Every row gives one point. Each copy is the shape, with its points in the same order, turned, moved and blurred by noise. Is it also mirrored, or only turned?
In the rows, zero is written as 128.

Shape:
[[ 75 106]
 [124 110]
 [151 164]
 [102 125]
 [117 145]
 [192 173]]
Copy 1:
[[ 93 110]
 [140 116]
 [167 170]
 [119 128]
 [134 151]
 [207 180]]
Copy 1 is: only turned
Copy 2:
[[ 85  75]
 [112 115]
 [172 111]
 [115  90]
 [140  92]
 [199 143]]
Copy 2 is: mirrored
Copy 3 (6 x 2):
[[142  61]
 [118 103]
 [147 156]
 [143  95]
 [151 116]
 [130 195]]
Copy 3 is: mirrored
Copy 4 (6 x 2):
[[ 74 135]
 [117 115]
 [171 144]
 [106 136]
 [131 148]
 [211 128]]
Copy 4 is: only turned

Shape, 7 rows:
[[180 163 189]
 [160 178 141]
 [174 167 115]
 [143 118  83]
 [120 105  95]
 [ 83 112  93]
 [138 139 153]]
Copy 1, 7 rows:
[[ 37 135 129]
 [ 79 126 162]
 [ 94 100 161]
 [154  99 132]
 [162 119 114]
 [181 151 124]
 [ 97 143 122]]
Copy 1 is: only turned
Copy 2 (7 x 3):
[[ 76 176  67]
 [125 151  71]
 [143 167  89]
 [149 133 155]
 [126 117 164]
 [133  78 157]
 [ 96 136 101]]
Copy 2 is: only turned
Copy 3 (7 x 3):
[[209 148 144]
 [165 178 132]
 [156 181 104]
 [107 149  82]
 [ 94 124  97]
 [ 68 124 121]
 [151 133 139]]
Copy 3 is: only turned
Copy 4, 7 rows:
[[ 26 104 134]
 [ 62 137 159]
 [ 72 159 143]
 [134 154 119]
 [147 128 119]
 [170 112 145]
 [ 84 103 137]]
Copy 4 is: mirrored

Shape (9 x 3):
[[162  74  90]
 [ 85 162 119]
 [105 124 113]
 [143 132 122]
 [ 96 130 165]
 [ 86 116 157]
 [123 135 104]
 [ 84 166  81]
 [185  69 101]]
Copy 1:
[[124 182  57]
 [145 147 169]
 [131 161 130]
 [146 134 105]
 [102 116 147]
 [ 91 132 150]
 [148 159 122]
 [166 180 170]
 [125 168  37]]
Copy 1 is: only turned
Copy 2 (9 x 3):
[[ 78  82 108]
 [190 130 106]
 [146 119  95]
 [137 110 141]
 [153 162 116]
 [144 162  98]
 [152  96 116]
 [205  93  95]
 [ 60  72 116]]
Copy 2 is: only turned
Copy 3:
[[167 134 203]
 [127 171  95]
 [130 159 136]
 [159 128 134]
 [103 121 106]
 [ 93 130 119]
 [153 159 130]
 [145 205 107]
 [177 109 208]]
Copy 3 is: mirrored
Copy 4:
[[156 174  74]
 [140 128 185]
 [135 148 144]
 [155 125 121]
 [102 104 149]
 [ 94 119 146]
 [156 144 141]
 [163 157 194]
 [159 163  54]]
Copy 4 is: only turned

Shape:
[[ 75 108  79 157]
 [112 149 112 139]
 [123 108 155  42]
 [111 138  62 134]
 [117 190 126 161]
 [134 118 103 141]
 [169 142 151 118]]
Copy 1, 7 rows:
[[159 177  93  90]
 [153 148 140 128]
 [ 52 129 133 171]
 [146 170 145  82]
 [192 142 166 149]
 [141 123 127 103]
 [128  83 157 149]]
Copy 1 is: only turned
Copy 2:
[[173 109 159  77]
 [158 139 121 103]
 [ 51 119 116 151]
 [156 149 171  82]
 [176 172  90 102]
 [161 129 148 127]
 [136 162 109 172]]
Copy 2 is: only turned
Copy 3, 7 rows:
[[117 157 201 127]
 [100 116 160 100]
 [187  58 118 109]
 [ 87 114 203 123]
 [ 73 134 146  64]
 [101 123 145 136]
 [100  96  89 125]]
Copy 3 is: only turned
Copy 4 (7 x 4):
[[ 59 125 148 103]
 [111 153 159 132]
 [155 216  91  81]
 [ 72 143 130 148]
 [125 156 198 160]
 [117 127 129 130]
 [178 158 132 141]]
Copy 4 is: only turned

Shape:
[[ 93 111 181 137]
 [ 96  79 150 104]
 [123 133  95 205]
 [107 147 140 104]
 [162 128 105 195]
 [111 149  80 171]
 [ 86 109 144  78]
 [126 149 160 110]
 [115 137  85 141]]
Copy 1, 9 rows:
[[166 120  65 114]
 [146 149  87  88]
 [ 85  70 122 157]
 [168 142 126 136]
 [101  46 126 137]
 [ 93 108 137 162]
 [169 173 107 100]
 [188 121 117 140]
 [101 122 145 139]]
Copy 1 is: mirrored
Copy 2 (9 x 4):
[[115 199 108 167]
 [120 156  97 199]
 [ 95 136 183 131]
 [117 146  83 130]
 [133 123 193 128]
 [ 70 115 158 133]
 [113 152  60 182]
 [142 157  89 128]
 [ 92 107 136 134]]
Copy 2 is: mirrored
Copy 3 (9 x 4):
[[158  67 114 107]
 [161 106  77 101]
 [ 76 101 132 181]
 [109  89 109  78]
 [ 90 131 158 169]
 [ 57 102 112 149]
 [138  96  70  70]
 [122  92 133  74]
 [ 71 116 100 127]]
Copy 3 is: only turned

Shape, 10 rows:
[[163 155 139 131 131 142]
 [168  96 130  78  75  79]
 [115  98 135 134 172 148]
 [123 152 133 104  74  83]
 [110  51  74 150 125 160]
 [125 119 135 146 171 181]
 [151 155 130  84  99  95]
 [ 74  40  78 107 137 157]
 [121 117 106 160 188 130]
 [130 123 166 158 142 132]]
Copy 1, 10 rows:
[[109 102 142 136 163 126]
 [171 178 160  45 147 138]
 [109 107 115 153 100 159]
 [157 169 122  96 161  80]
 [ 84 128 129  92  37 129]
 [ 87  85 129 163 103 156]
 [160 136 131  88 165 108]
 [115 135 103 105  11 136]
 [ 78 109  83 127 125 150]
 [ 97 138 139 165 145 143]]
Copy 1 is: only turned
Copy 2, 10 rows:
[[146 100 134 152 103 105]
 [154 110 172  59 142  75]
 [134  84 105 150 168 154]
 [174 154 149 106 142  75]
 [ 91 125 154 114 179 188]
 [131  84  98 166 127 169]
 [183 121 160 109 126  85]
 [131 125 135  95 207 213]
 [133  93 136 184 174 150]
 [126  99 100 149 142 108]]
Copy 2 is: mirrored
Copy 3 (10 x 6):
[[166  91 178 123 142 111]
 [ 79  41 155 112 132 106]
 [133 159 143 117 161 111]
 [127  43 127 134 134 139]
 [ 82 168 162 131  82 114]
 [168 177 174 131 138 114]
 [126  44 158 121 158 140]
 [ 51 179 135 166 110 123]
 [155 173 149  95 130 141]
 [172 125 143 124 132  86]]
Copy 3 is: mirrored
Copy 4 (10 x 6):
[[ 81 121 157 103 105 134]
 [116 104  51 110 119 105]
 [153 149 165 111 113 168]
 [ 85 153  87 135 106  88]
 [201 101 154 158  82 141]
 [137 139 198 103  93 165]
 [ 73 136  86 116 103 122]
 [220 138 124 149  63 162]
 [131 142 178 150 127 182]
 [122 149 173 103 136 125]]
Copy 4 is: mirrored

Shape (12 x 8):
[[ 81 109  85  81 114  98 117 128]
 [155 144 104  72 147 163  85 118]
 [156 167 135 126 170  96 102 134]
 [115 123 156 106 151 136  65 103]
 [127 147 173 135 182  65 133 105]
 [162 129 159 196  94 123 158 175]
 [ 73 121 154 181 120 118 120 150]
 [163 114 132 101 189 129 142 150]
 [ 90  74 164  62  69 191 211  80]
 [ 88 158  67  97 128 140 164 145]
 [102 131 136 129 134 105 116 143]
 [113 102 133 131 156 114 121  69]]
Copy 1, 12 rows:
[[134 127 180 178 122 113 121 119]
 [121  54 126 142  85 136 117 141]
 [133  97 108 104  72  82  87 124]
 [135 116 111 126 107 154  85 133]
 [147 144 102  85 124  68  76 126]
 [ 94 163  97  58  92  88 197 108]
 [106 206 111 129 105 106 138 127]
 [ 81  81 112 103 118  74 105 147]
 [106 129 183 101 217 172 178 207]
 [125 109 168 163 102  82 154 179]
 [122 149 131 118 105  98 106 123]
 [162 127  98 138 153 117 120 144]]
Copy 1 is: mirrored
Copy 2:
[[146 122  76  66 155 132 103  98]
 [198  78 109 134 110 140  85 117]
 [149 136 121 142  65 105  73 129]
 [186 114  87 135 102 138 125 160]
 [105 180 104 145  60 134 106 140]
 [ 90 135 210 126 125  83 108 163]
 [100 137 121 129 140  82 149 156]
 [134 133 118 169 116 147  45 128]
 [ 96  62 145 103 179 240 160 116]
 [118  89 109 109 152 114 100  53]
 [129 127 104 114 118 108 108 140]
 [157 171 105 139 123 165 139 121]]
Copy 2 is: mirrored
Copy 3, 12 rows:
[[209 126 104 149 101 128 125  82]
 [173 123 193 184 151 131 116 117]
 [143 137 165 106 151 119  75 145]
 [202 169 172 131 157 122 141 148]
 [143 196 139  80 127 132  74 156]
 [ 70 125 101  83 187 136 150 114]
 [149 147  86  86 151  95 164 147]
 [125 139 149 154 133 177  96 155]
 [139 235  80 223 136 156 198  67]
 [144 109  95 180 101  98 115 102]
 [160 147 110 113 139 118 120 135]
 [162 191 155 110 100 125 142 119]]
Copy 3 is: only turned
Copy 4:
[[154  74 110  89 157 151  88 121]
 [157 167 115  76 160  86 107 134]
 [ 65 146 125  90 126 107 109 117]
 [119 176  87 112 154 143  87 143]
 [ 51 150 112 102 128 175 137  98]
 [ 85 104 127 205 100  91 147 125]
 [107 109  88 175  88 154  89 119]
 [106 141  98 106 156  94 143  70]
 [237 109  96 157 151 179 216 133]
 [173  73 132  81  99 107 117  95]
 [103 109  95 126 126 136  99 119]
 [129 158 127 125 156 177 111  90]]
Copy 4 is: only turned

Shape:
[[ 99 150  80 154 152 109 111 154]
 [124 151 151  81  82 171 108  93]
 [132  90 155  93  94 189 106 142]
 [127 134 107 192 153 138  89 131]
 [116  99 155 128  87 135 108 130]
 [188 168 110 122  92 138 100 174]
 [120 128 105 183 225 142  99 157]
 [175 129 170 102 116 153 136 101]
 [ 80 112  85 165 179 127 114 133]
 [135 103 141 110  64 132 131  81]
 [121  79  76 118 161 138 110 152]
 [114 103 168 127 127 174 167 132]
 [113 149 125 169 195 115 117 166]
 [177 178  60 152 102 176 123 161]]
Copy 1 (14 x 8):
[[101 167 119 136 141 127  81  78]
 [122 132 141 105  93 184 174 172]
 [104 134 118 176 106 192 165 173]
 [136 217 133 165 121 122  90 112]
 [117 158  87 144 107 149 147 159]
 [129 118 135 130 104 170  53 173]
 [101 203 161 203 138  96  92  79]
 [139 117 147 141 106 126 155 183]
 [107 195 118 167 151 122 116  73]
 [160 131  93 107 124 156 172 170]
 [102 157 134 185 187 158 124 122]
 [127 117 114 194  86 134 167 124]
 [ 85 172 134 172 113  83  84  89]
 [158 131 165 142 106 195  45 131]]
Copy 1 is: mirrored
Copy 2, 14 rows:
[[170 183 130 140 106 148  92 153]
 [ 76 129 192 134 142  83 125 115]
 [ 56 146 163 139 189 115 134 137]
 [142 188 137 119 129 188  98 110]
 [ 62 145 138 115 143 150 113 136]
 [144 147 189  79 170 118  85 153]
 [185 181 121 168 165 204 100 100]
 [ 97  93 162 109 172 127 144 102]
 [156 197 108 173 109 183 117 138]
 [ 65 115 151  99 115 115 152 132]
 [140 172 142 170 152 168 153 172]
 [ 89 126  99 147 171 118 112 113]
 [176 150 120 155 142 186  76 127]
 [181 190 168  84 174  91 113 134]]
Copy 2 is: mirrored

Shape:
[[137 116 117 103 150 106 112 131 106]
 [127 131 147 111 167 142 109 142 130]
 [132 180 108 124 153 123 155 119 109]
 [146 145 114 116 173  99 146 180 111]
 [147 142 115 123 163  98 115 114 109]
 [196 106 173 115 173 140 140 138 145]
 [145 104 107 116 143 176 220 125 110]
 [156 137 194  77 118  88 119 134 128]
 [132 141 105  89 144 119 107 122 121]
 [129 103 145 129 106 131 144 122 117]
 [133 115 111 103   7 153 109 171 123]
 [122 134 106 111 137  94 119 129 151]]
Copy 1 (12 x 9):
[[135 127 118 118 131 137  90  95 131]
 [107 144 128 103 100 113  86 118 137]
 [145 137  94 120  97 102 151  94 130]
 [122 153  79  81 143 124 119  99 143]
 [142 140 120 120 112 135 117  77 144]
 [ 83 184 155  89 127 105  94  81  97]
 [162 129 121  75 131  54 125 111  54]
 [ 79 163 102 151 114 161  87 103  87]
 [131 120 109 141 118 114  92  94 145]
 [132 125 145 123 128 131 114 132  81]
 [ 80  49 124 172 189 123 120 163  80]
 [146 148 115 150 137 126 106 119 148]]
Copy 1 is: mirrored
Copy 2 (12 x 9):
[[103 156 144 102 112 124 156 129 143]
 [ 92 146 136 149 118 126 148 151 126]
 [ 72 109 147 123 152  91 150 114 100]
 [ 74 166 165 129 115  81 131 100 124]
 [ 86 150 154 107 141 129 159 116 123]
 [ 90 164 111 172 110 164 160  82 119]
 [132  90 128 173 129  75 201  78 140]
 [119 162 113 109  83 151 126 112  70]
 [ 93 142 125  91 124 114 158 145 132]
 [148 113 133 129 115 127 139 119 122]
 [153  60  95  83  60 110  80 117 168]
 [114 155 117 101 140  98 124 130 130]]
Copy 2 is: mirrored

Shape, 15 rows:
[[129 108  64 103  94  94 120 127  88]
 [141 157 173 184 178 156 112 106 133]
 [158 163 174  98  73 109 189 114 136]
 [131  96 129 124  79 128 147 163  74]
 [170  71  95 124 168 152 107 170 169]
 [140 101 129 177 171 169 164 108  74]
 [118 172 132 146 139 143 123 134 167]
 [156 162 169  84 169 103 117 129 155]
 [106 157 174 133 160 101 149 129 135]
 [ 89 114  81 127 111 109 116 180 117]
 [ 87 121 167 163  94 107 108  99  75]
 [152 161  90  87 120 123 136 164 157]
 [112 118  88  92  75 182 207  81 106]
 [162  76  96 150 105 106 149 170 159]
 [ 78 111  98 166  80 138 105 163 153]]
Copy 1, 15 rows:
[[ 95 192 188 169 111 123  96 108 154]
 [151 113  78  61 114 149 127 123 158]
 [158 119 160 128 168 170 126 104  66]
 [122 194 163 135  91 125 129 146  87]
 [143 113 118 177  91  86 122 188 178]
 [119 157 121  45 130  81 122 165 144]
 [148  94 145 108  98 163 130 119 161]
 [133  92  91 153 158 147 153  85 135]
 [137 105 128  90 119 129 163  83 132]
 [112 154 185 152  62 126 136 116 146]
 [163 212 131  79  93 147 122  87 125]
 [102  96 166 170 120 161 122 138 133]
 [142 173 228  99 179 149 128 170 127]
 [160 118 170 156  84  90  85 147 121]
 [170 141 182 132  40 141 118 130 156]]
Copy 1 is: mirrored
Copy 2:
[[ 70 135 168 166 139 144 170 168 133]
 [164  88 136  96  67 113 114  92 167]
 [ 70 164 112 120 178  94  80  96 165]
 [102 142 128 199 162 143 130 131 172]
 [107  83 119 130 124 199 207  81 140]
 [144 101 199 162 104 118 152  77 190]
 [109  71 127  83 114 137 101 123 153]
 [115 160 127  84  94 163  96  86 106]
 [133 145 143  83 121 147  93 119 166]
 [102 100 156 145 146 185 148 183 160]
 [162 148 132 163 106  89 113 177 174]
 [ 49 106 133 114 139 168 126 120 122]
 [ 90  98 190 167 219  71 135 115 129]
 [ 84 119 105 124 154 170 200 121 188]
 [123  59 110 136 155 146 144 189 168]]
Copy 2 is: mirrored
Copy 3 (15 x 9):
[[150  64 120 117  87 104  96 176 122]
 [110 198 163  78 156 135 144 116 122]
 [ 48 100 144 176 144  62 135 148 125]
 [144  60 117 127 107  82 144 111 126]
 [143  94 180 118 104 215 124 114 106]
 [123 130 184  45 100  97 163 108 101]
 [ 99 171 137 139 117 144 139 147 134]
 [ 84 128 160 137 187 157 140 178 128]
 [ 78 129 109 109 152 124 173 162 126]
 [153  84  87 136  93 152 151 154 133]
 [126 113  85  80 161  72 116 117 158]
 [115 106 153 180  94 153 131 176 118]
 [ 71  88 166 125  37  67 128 146 169]
 [106  74 130 143  92 161 115 104  84]
 [150 121  72 133  76 144 126  94 154]]
Copy 3 is: mirrored

Shape:
[[105 146 189 120 156 154 126 121  84  82 128]
 [161 101 130 140 143 112  83 104  96 118 121]
 [168 105 137 173 140 123  60 128 130 115 173]
 [149 135 163 159 125 109 129 105 100 109 177]
 [ 69 153 178 172  78 131 162 215 101  97  65]
 [139 151  99 125 169 181  94 155 143 167 139]
 [131 164  85  59 124 184 110 168 133 110 130]
 [137 183 138 139 113 155 183 196 104 110  58]
 [121 211 120 140  93 169 129 188  95  91  88]
 [150 174 131 102 128 193  92 127 167 148 110]
 [107 148 109 143 137 122  81 104 120 161 145]
 [146 154  78  64 125 181 114 145 167 149 147]
 [153 122 149 147 152 153 132 128  62  85 165]
 [159 147 169 144 188  87 106 132 104  82 155]
 [133 115 118 179 169 125 100  85 145  90 149]]
Copy 1, 15 rows:
[[ 82 171 125 140 126 154  64 158  91 130 110]
 [130 146  54 136 157 130  83  97 123 125  82]
 [155 130  72 196 160 137  72 109 156 120  61]
 [125 124 117 177 143 126  83 109  86 138  61]
 [119 172 222  68 113 155  89 128 167 176  95]
 [108 150  96 172 186 138 147 147 180  94 133]
 [ 97 151 107 154 128 196 150 112 157  91 169]
 [ 76 129 180  79 156 174 125 124 155 176 132]
 [ 81 169 167 122 149 221 134 113 160 168 117]
 [101 149  78 167 131 162 164 162 172 145 143]
 [138 193  89 169 168 115 142 111 127 121  96]
 [117 126  90 175 131 166 181 122 157  89 168]
 [ 90 127 116 152 161 161  67 123  94  99  69]
 [106 140 104 183 175 126  31 103 106 151 111]
 [179 147  79 169 188 143  78 142 103 131  95]]
Copy 1 is: mirrored
Copy 2:
[[139 130 187 142 109 127 132 120  90 100 175]
 [137 173 115 119 100  90  97 130 142 129 174]
 [157 167 106 123 129  49 103 136 105 164 153]
 [144 145 155 152 105  79  78 105 111 151 133]
 [ 38 126 178 208 161 170 169 140  87 149 116]
 [170 148 126  95 141  92 200 130 152 152 122]
 [155 130  92 105  94 136 208 122 105  88  83]
 [ 77 118 161 199 104 158 210 115 136 142 111]
 [ 84 162 157 171  92 136 211 138 103 127  89]
 [185 170 117 139 151 129 200 109 150 112 111]
 [149 180 144  89 136 114 115 144 148 146 110]
 [179 140  92  97 118 117 191 105 148 110  74]
 [130 130 167 132  85  52 117 121  99 116 161]
 [169 137 145 134  78 112 110 116  86 175 182]
 [178 140 129 149 111  86 102 179 140 149 151]]
Copy 2 is: mirrored
Copy 3 (15 x 11):
[[145 131 198 137 110 135 138 153 159 153 123]
 [136 166 152 167 169 158 101 146 128 113 154]
 [110 167 147 115 194 145  92 187 142  93 171]
 [110 149 159 124 186 141 118 145 185 153 146]
 [140 121 145  53  42 197 110  79 191 120 120]
 [ 95 122 113 125 132  93  75 169  90 111 115]
 [100 122 130 123 124  81 149 118 104  75  80]
 [ 88 159 145  97  51 142 106  57 143 139 102]
 [ 85 141 180  69  88 144 112  80 128 107  76]
 [137 144 131 102 143  74 109 133  72 123 112]
 [132 109 127 128 189 157  79 157 111 133 103]
 [ 99 119  99 131 153  63 136 122  83  89  96]
 [ 82 145 197 152 139 128 125 153 168 132 152]
 [108 201 158 146 146 151 123 199 179 145 116]
 [105 148 143 128 180 175 142 185 112 148 157]]
Copy 3 is: only turned
